Each row of a before or after table is a point. One or more steps were done to the points. Then noise was added and the rows were shuffled. The steps act on columns, c1 being the first. Name the steps. A step turns or swaps two columns, mirrors them in a line or flattens them onto one, adds a multiple of one to another, or multiplies or shifts one. Angles are multiples of 10 degrees, from the lower column toward the higher: turns from -170 to 170, lines from 10 to 170 but not 90. Use the fewest steps. Two steps may share a column if one is a turn and the other turns, adds or multiplies; they go together, in the order done. Otherwise the lowest column goes first.

Before (13 x 3):
[[-39  61  -6]
 [  3 -42 -74]
 [-89  33  34]
 [ 35 -25   7]
 [  8 -25  -7]
 [ 10  -4 -73]
 [-44  77  26]
 [ 21 -11   9]
 [ 20 -26 -77]
 [  5 -43 -54]
 [-50  27  30]
 [ 14  34  45]
 [ 36 -39 -62]]
After (13 x 3):
[[ 23 -35 -16]
 [-10  21  90]
 [ 21 -31 -27]
 [ 29 -45 -21]
 [-34  68  74]
 [-33  47  63]
 [-26  62  32]
 [ -1  -6 -34]
 [ 27 -30  52]
 [ 11 -10  48]
 [  9 -27 -31]
 [-48  69  58]
 [ 13 -26  40]]
Steps: flatten c1 and c2 onto the line at 120 degrees; shift c3 by 40

Before (14 x 6):
[[-22  10  16  19 -22 -19]
 [  9  -4 -15   1  14 -10]
 [-19 -15  12  32 -28 -44]
 [ 11 -17  -5   6  -3  -3]
 [  9  17   1  25  -8   2]
 [ -2  -3 -16  -4   2  -3]
 [ 19  -7 -26  -9   5 -12]
 [ 14   6 -14  14  -4   4]
 [ 12  -4   1 -10   5  -5]
 [ 11  -3  -4  16  -9 -33]
 [ 15  10  13  16   5   3]
 [-17  -8  16  29 -27 -20]
 [ -7  -8 -17  15   7 -31]
 [  8   4  -7 -16  -9  -9]]
After (14 x 6):
[[ 15 -11  12  49   2   3]
 [-22   6  16  57  23 -19]
 [ 19   2 -25 -27  -9 -11]
 [ 11  15  -5  17  -9  -2]
 [ 10  -8   1  75  17   3]
 [ 11   8  -4  49   5 -34]
 [-19  29  11  96  12 -43]
 [-17  22  16  87  15 -20]
 [ -3   1 -16 -12  -3  -3]
 [  9   3  -6 -47  10  -9]
 [ 10  -6 -15   3 -13 -10]
 [ 14  -3 -13  42   8   4]
 [ -8   1 -17  46 -10 -31]
 [ 12  -1   0 -30  -6  -5]]
Steps: turn c2 and c5 by 140 degrees; multiply c4 by 3

Before (13 x 9):
[[  7  -9   1  13  -8  -3 -25 -27  -5]
 [ -2  -6  15  11 -22  31  -5 -36   7]
 [  2 -18 -32  -6   3  -2   4   6 -18]
 [  4 -20   1   5   5 -16   9 -17 -28]
 [-28   6 -21  18 -34  27  12  10 -29]
 [ 31 -14  -1  15   8   6  -8  10 -19]
 [  2 -34  -2   2   2  13   9   7 -27]
 [  2 -27 -19 -13 -24  17  11  -3 -11]
 [  4  -9   6 -18  -4 -11   2  10 -12]
 [-19 -15 -15  33   7 -24   2   0  19]
 [  7   1 -11 -20   7  18  25  15 -45]
 [-35 -22 -23 -24  12   2   7  15 -48]
 [-15  -1   9  -1 -43  10  31  19 -13]]
After (13 x 9):
[[-27 -11 -23 -51  13   7  -2  22 -96]
 [ 36  -8  -1 -14   8 -11  -6  15 -38]
 [ 22 -22   1 -19  -8 -23   7 -20 -11]
 [-23   8   8 -32 -42  30 -16  19 -28]
 [ 21 -25   1 -26   5  13  14  -4 -57]
 [-36  10 -21 -10 -36   6 -29   3 -58]
 [ 12 -13 -30 -36   2   7   2  13 -35]
 [-10 -13 -16   2   8   5  23   8  38]
 [ 21 -26  -5 -28   2   8 -14  22 -53]
 [  2   7 -12 -50   6  22 -22  13 -89]
 [ 21 -26 -22 -44 -25   7 -19  11 -21]
 [  7  -3   7 -47  -4   5  10  15 -24]
 [ 14 -24  16 -20 -21 -11 -30 -27  12]]
Steps: turn c2 and c8 by -30 degrees; add -0.7 times c2 to c1; shift c4 by -30; turn c6 and c7 by -100 degrees; multiply c9 by 2
